Each wall is flat, endless, passes through zero and stands at right angles to its row. A trip goes straight from one point to another. List the walls that it crosses, first one first.
In the rows, zero is written as 128.

Walls:
(1): [156 204]
(2): [111 105]
(3): [155  87]
(4): [143 176]
(5): [ 87 131]
(6): [124 151]
(7): [146 164]
(8): [ 63 157]
Trips:
[101 159] to [153 142] -> 5, 8, 3
[ 96 131] to [157 137] -> 4, 1, 7, 2, 5, 8, 3
[164 136] to [178 115] -> 6

Walls:
(1): [160 120  98 152]
(2): [145 104 135 138]
(3): [154  83 119 143]
(4): [ 91 165 174 148]
(5): [126 130 164  68]
(6): [ 85 135 120 138]
(7): [125 109 123 106]
(8): [139 116 146 159]
(9): [ 58 134 100 119]
(10): [186 132 138 180]
(11): [109 115 112  91]
Trips:
[137 127  57  45] to [111  48 114 114] -> 3, 2, 6, 8
[166 114 152  91] to [ 87 128 158 142] -> 8, 10, 4, 3, 6, 9, 11, 2, 7
[113 111 143 121] to [117 112  85 126] -> 8, 4, 5, 1, 2
[123 144 181 125] to [167  92 143 155] -> 2, 3, 1, 5, 4

Walls:
(1): [144 159 142 164 112 166  98 108]
(2): [163 127 129 168 134 177 112 151]
(3): [188  93 172 105 113 135  63 192]
(4): [139 170 148 117 151  82 112 158]
(5): [159 139 149 135 119 143 179 168]
(6): [ 85 126 101 149 123 127 103 139]
Trips:
[157  92 102 158 170 168 186 167] to [117 196 142 117 123 161  98 182] -> 3, 1, 4, 6
[ 57 146 108 140 135 126 146  53] to [170  92 119 119 143  88 142 131] -> 1, 6, 4, 3, 5
[110 139 106 116 107 132 140  82] to [128 115  84 139  82 134 135 162] -> 1, 5, 2, 3
[133 169 167 158 101 110 137 130] to [132 103 123 137  91 144 131 124] -> 3, 4, 6
[149 145 128 148 125 138 153 178] to [135 121 136 160  89 186 125 143] -> 4, 6

Walls:
(1): [107 138 163  57 135 125 159  93 121 113 121]
(2): [148 141  93 137 124 124 118 159 150 126 156]
(3): [115 116 108 124 179 142 121 151 168  88 158]
(4): [122 136  97 180  61 175 126 104 170 175 125]
(5): [ 86 112 149 166  81 106 142 133 114 112 115]
(6): [130 117 122 157 136 182 137  61 184 149 123]
(7): [123 139 116 105 106 109 131 141  87 151 104]
(8): [177 113 166 100  95 104 111 172 164 126  92]
(9): [106 128 135 142 149  93 154 167 112 151 106]
Trips:
[115 107 107  97 118 107 136 130 175  71 220] to [159 167  52 120 124 151 129 101 141  91 118] -> 6, 4, 1
[144 193 154 108 173 149 104  64 118 102 144] to [134 139 167 131 151 127 169 132 141 125 139] -> 9, 8
[114 122 134 102 147 139 110 127 110 158 160] to [141 108  93 168  94 147 125 188 106 115 164] -> 2, 1, 4, 5, 9
[ 90 102 146 129 181 123  98 171 163 117 178] to [118  88  98 159 136 111 144 109 106 167 155] -> 6, 5, 4, 3, 7

Walls:
(1): [142 170 128  72 113 131  79 138 140 146 109  87]
(2): [157 132 170 172  80 118 153 118 161 104  97 174]
(3): [142  95  92 137 166 108  75 163 177 121 103 123]
(4): [122 124 133  73 153 114 128 132  73 162 122 164]
(5): [113 118 188 118 141 112  67 177 175  97 137 113]
(6): [107 108 128 138 100 120 112 138 153 141 101 117]
(7): [149 207 141 160 121 119 138  85 175  90 147 142]
(8): [108 116 126 123 120 134 134 103 155 130 177 149]
(9): [155 179  96 120  83 150  84 104 134  97 133  99]
Trips:
[139 216 115 140 113 159 146 136 151 158 146 183] to [148 155 135 131 130 130 148 104 117 170  96 152] -> 4, 8, 9
[112 185  78 142 108 160 138 126 170 147 148 116] to [129 117 149 122 113 123 167  68 138 134 145 118] -> 2, 6, 1, 9
[147 179 157 146 135 176 116 149  99 126 142 145] to [ 94  93  88 128  70 136 101 173 141 135 138 144] -> 4, 7, 6, 8, 3, 2

Walls:
(1): [161  91 184 112 120 111  84 131  98 119 170 105  93 143 149  75  99 143]
(2): [ 91 161 154  55  53 119 164 106 153  93 144  66 107 158 131 135 140 158]
(3): [166  52 127 180 126 135 128 106 165  73 132 167 115 105 128 152 140 123]
(4): [118  78 118  87 120 127 106 168 137 132 104  76 112  99 108 141 117 126]
(5): [ 96 123 151  95 115 180 141 166 125  85 140 113 122 147  97 148 126 141]
(6): [ 47 154 139 137 107 162  74 133 115  72  83  90 127  93  84 156 131 190]
(7): [168 134 118 139 160 100 103 118  90 136 126 128 140 158 199  98 146 127]
(8): [ 91 142 143 153  94  95 105 151 100  83 133 103 123  85 173 115 120 130]
(9): [137 116 138 101  84 148 164 116 153 162 123 168 127 153 121 124 108 117]
(10): [154  92 138 151 131 141 155 151  94 143 160 128 106 137 109 135 146 155]
Trips:
[101 147 168  92 143  92 158 123 102 183 124 162 129 175 137 118 138 138] to [141 123 102 127 119  98 156  94 152  98  93 158 161 157 141 163 115 166] -> 1, 10, 3
[104 154 153 159  76 129 120 110 125 151 106 112 149 116 131 142 202  92] to [150 152  90 104 156 170 129  90  94 122 126 140 139 150 136 142 104 146] -> 7, 9, 8, 2, 5, 6

Walls:
(1): [123  77  88 156 131  62 123 120 151 112 133  36 122 119 114 121 162 152
 144 163 147 142 116  89]
(2): [144 107 145 128 156 147 143  92 124 108  83 123  94 135 187 131  93 114
 130  97  98 122 150 202]
(3): [136 162 160  83 112 113 115 149 130 115 123  98 150 137  69 185 106 119
 114 128 121  99 182 111]
(4): [151 113  85  89  99 175 176  98 157 114 115 126 119 173 105 132  85 113
  78 138 102  92 145 178]
(5): [116 110 171 142  60 156 136 101 117 153 134  83 146 121 135 136 138 103
 144 143 133 125 112 102]
(6): [ 88 126 141 106 137 134  82 170 141 115 193 114 132 139 144 166 109 148
  78 116 174 114 152 147]
(7): [173 160 156  98 122  70 120 134 167 138 116 131 139 143 119 107 101  95
 152  66 111 113 153 116]
(8): [135 106 102 131 116 175 158 134 130 157 108  61 118 191  87 156 199  99
 167 150 138 105 118 148]
(9): [102 205 139 183 138 135 146 126  95 189 108 137  90  97 146 169 128 113
 116 136 120 213  81 116]
Trips:
[134 109  88 148 161 106 109 125 129  86 132 137 101 142 175 111 198 124
 117 128 128 124 121 104] to [ 67 105 176  79  64 142 133 102 117  96 140 108 104 166  81  67 121 113
 152  94 126 193 147 196] -> 4, 5, 6, 7, 1, 3
[155 111 124 138 146 126 142 149 125 129  97  94 127 191 170 149 192 109
  52 127  85  98 119 139] to [124 144 124 168 103 138  70 111  90 181 129 125  96 151 138 109 135 144
 140 155 146  85 128 128] -> 5, 9, 4, 2
[154 152 167 154  95  95 108 102  58 133 126 144 132 109 145  54 159 126
 159 139 217 140 102 159] to [129 156 131 125  98 161 153 109 144 113 133 175 107  95 162 110 105 106
 151  92 164 135 169 112] -> 1, 7, 2, 4

Walls:
(1): [138 140  75 120 109 150 168 149 140 106 144 183 154 133 154  90  97  95
 133  98  30 152 194  96 141 164 130 120 135 153 127 119 132  85 150 124
 103  97  87 151 196 109 149 110 175  84 115 167]
(2): [ 52 151 151 139 117 136 177  83 166  53 145 140 137 149 109 103 164 163
 181 137 130 124 103  99  93  75 105 157 106 113 123 143 171  66 115  82
 145  80 144 141 117 134 201 138 114  87 128 156]
(3): [116 154  80 146 151 116 121  89 129 142 105 177 171 190 154 123 113 132
 134 182  62  65  73  99 107 112 178 120 107 107 158 123 117 117 148 116
 101  90 146 154 151  85 123 118 157 123 134 136]
(4): [131  99 101 122 144 141 130 138 125 149 129 111 126  96 164 140 104 133
 158  92 109 112 148 189  92 176  79 118 106 165 112 185 186 100 150 128
 160 118 123 183 190 107 107 104 111 115 156 125]
(5): [137 124 110  86 165 134 170 118 127 145 120 114 183 156 121 172 161 139
 132 121 158  84 141  85  92 181 137  95 136 115 131  80  83 145 176  88
 173  88 153 128 160 194 133 127 166  63 161 137]
(6): [ 99 158 149 130 117 124 161  99 151  75 104 133 118 178 136 174 121 145
 141 133 115 127 180 173 148 114 188 118 170  70 113 157 141  93 118 141
 146 126 123 153 129 145 115 141 115 148  92 125]
Trips:
[160 211 123 188 152 148  99  93 145  92 127  90  72 136 169 205 141 118
 142  94  74 127 128 102 127 153 144 145 172 127 163 130 118 129 127 184
 111 126 125 161 145 145 148  91  99 136 115 203] to [158 159  99 104 120 116 115 133  84 165 163 165  85 123  95 154 135 136
 107 162 149 130 157 147 172 103 144 118 141  67  91 116 139  73 109  82
 161 169  76 167 105 126 124  81 119 187 117 102] -> 4, 3, 1
[154 113 170 157 127 121  79 118 134 116 171 164 116 146 167  96  89 103
 146 137 126 144 136 131 145 148 142 142 156  79  86 120 149 169 137 104
 141 156 122 111 134 113 126  92 182 130 122 134] to [116 110 115 109 126 115 106  95 131 133 147 159  93 120 127  90 116 119
 114 122  48 105 119  59 102  94 136 156  89 115  94 114 110 160 124 120
 107 106 142  94 131 126 167 118 149 139 107 147] -> 6, 2
[143 155 145 135 118 130 161 140 159 105 110 141 134 129  96  66 182 114
 106 124 115  82 123 135 170 126 169 145 129 107 122 129 151 171  83 130
 158 173 150 132 174 110 105 136 120 120  71 142] to [105 110 146 122 147 140 167 138 139  81 169 140 129 179 150 145  91 103
 136 176  99 169 152 141 110 131 164  99  99 114 129 123 128  79 101 114
 192 151 123 143 142 115  83 126 115 107 126 174] -> 4, 5
[156 112 192  78 169 107  98 110 147 130 137 131 170 119 111 133  89  99
 128 120 165 109 132 137 149  92 152  75 138 133 152 124 149 129 171 105
 125 121 128  94 105 140 137 122 146  80  78  79] to [124 152 171 148  94  98 141 118  78 133 111 102  90  94 139 138 118 170
 164 120 100 111 120 148 145 124 114 115  54 142 125  67 121 145 150 198
  63 107 140  96 115  91 211 136 101 118  91  91] -> 6, 5, 2
[203 123 109 138 160 152 153 116 152 167 159 182 113  93 153  93  70 151
 138 138 131 157 133 138 102  72 154 144 116  89 163 109 110 123 155 141
 115 114 125 156  72 122 153  94 104  72 151 160] to [ 94 156 164  65 146 105 159 146 184  76  92 143 116 118 110 136 148  72
 115 135 136 126  93 153 136 158 162 146 136 111  92  86 116 115 133 170
  99 170 133 156 105 104  91 103 199 172 123 126] -> 2, 6, 1
[110 158 122 151 147  94 151 104 168 102 100 200 134 183 119 120 142 128
 129 104 134 113 115 107 168 138 131 103  94 145 133  96  73 145 111 125
 172  99 160  83 139 163 146 148 108 104 182  66] to [ 99 103  86  77  80 185 104 147 116 144 112 114 156 126 128 143 132 144
 129 132 134 126 112 145 168 101 136  95 126 158 159 129 116 152 147  93
 130 139 128 115 137 124 103  86 169  84 137 130] -> 6, 1, 2, 4
[ 74  69 110  88  95 169 131 151  98 133 131  92 130 111 143 129 116 156
 106  83  91 153 132 161 143 115 196 114 116 115 109 142 139 125 157 143
 120 140 167  83  80 166 130 131  88  80 133 126] to [111  98 154  94 101 173 154 129 167  93 145 143  97 136 119  88 140  98
 125 121 173 139 115 150 117 190 142 105  74 189  55 158  90 139 101 127
 147 108 118 135 142 133 108 132 116 116 129 159] -> 5, 2, 1, 6
